Each row is a point. Each copy is the shape, with its points in the same order, stretched, turned, moved and blurred by noise. Some copies are also mirrored. Which?

Shape (5 x 2):
[[-34  60]
 [ 42  13]
 [ 20  -6]
 [ -1 -23]
 [  8 -13]]
Copy 1 (5 x 2):
[[-38  95]
 [ 54   0]
 [ 18 -10]
 [-14 -35]
 [  1 -19]]
Copy 1 is: only turned
Copy 2, 5 rows:
[[-46 -36]
 [-16  17]
 [ -5   2]
 [  6 -12]
 [  4  -4]]
Copy 2 is: only turned

Shape, 7 rows:
[[  4 -44  20  -6]
 [-11 -36 -28  45]
 [ 36 -18 -27 -48]
 [-14 -29   6  -9]
 [ 42  29 -33 -24]
 [ 35  16  11 -52]
 [-36  15 -57  28]]
Copy 1 (7 x 4):
[[-27   8  -7  43]
 [ 21   0 -80   5]
 [ 10 -11  21 -39]
 [ -4  -9 -14  30]
 [ 50  -1  17 -50]
 [ 10   5  59  -1]
 [ 79 -31 -77 -35]]
Copy 1 is: mirrored
Copy 2, 7 rows:
[[-38 -15 -20 -49]
 [ 28  -3 -28 -38]
 [-11 -44  39   9]
 [-17   4   5 -29]
 [ 20 -30  35  67]
 [-32 -23  34  43]
 [ 75  33  33  31]]
Copy 2 is: only turned
Copy 3:
[[-16  48  -5  16]
 [  3 -25 -22 -22]
 [ 23  60  -2  49]
 [-14  29   6  22]
 [ 46  35  16  19]
 [ 20  81  28  44]
 [ 17 -53   3  -5]]
Copy 3 is: only turned
Copy 4 (7 x 4):
[[ 56  31   3 -28]
 [ 12  39 -15  53]
 [ -2 -27 -78 -63]
 [ 17  32   5 -18]
 [-40 -59 -60 -25]
 [  3 -45 -26 -67]
 [-79  23 -14  54]]
Copy 4 is: mirrored

Shape (11 x 6):
[[ 45  17  46   6 -61  25]
 [ -5  39 -33   7  48 -45]
 [-41  32 -16  38   5   2]
 [-73   5  -1   9  50   2]
 [  4   8 -10  -5  -2  27]
 [ 20  -6   4  -5 -44 -10]
 [  4  11   2 -26 -39   3]
 [-70 -44  28  -2  24 -37]
 [-57 -31 -15  14 -18 -16]
 [-15  26  28  -4 -41  15]
 [ 14  13 -36  22  49 -21]]
Copy 1, 11 rows:
[[-29 -80  10 -20 -35  25]
 [ 30  53 -34  24 -34 -17]
 [-30  37 -16  30 -12 -27]
 [-29  72 -21  76  21   4]
 [-15   0 -18  19  20  -6]
 [ -8 -33  27 -22 -19 -11]
 [  3 -13  27   3 -16 -32]
 [-12  70  57  36   1   8]
 [-18  56  47   9  16 -44]
 [-32 -36  20  21 -33  -9]
 [  6  52 -50  15  -7   7]]
Copy 1 is: mirrored
Copy 2:
[[-77 -20 -31 -21   8  -4]
 [ 60 -21 -52  45  14  25]
 [ 28 -56  29  -1   6  -5]
 [ 76 -31  40 -25 -13  -3]
 [  5 -21 -10 -19  38 -10]
 [-37  18  -1  15  11 -12]
 [-18  13  -9   2  16  18]
 [ 35  26  84 -11 -59 -15]
 [ 15   5  95  15 -11 -39]
 [-26 -10   8 -21  -6  15]
 [ 49 -37 -48  28  19 -23]]
Copy 2 is: only turned
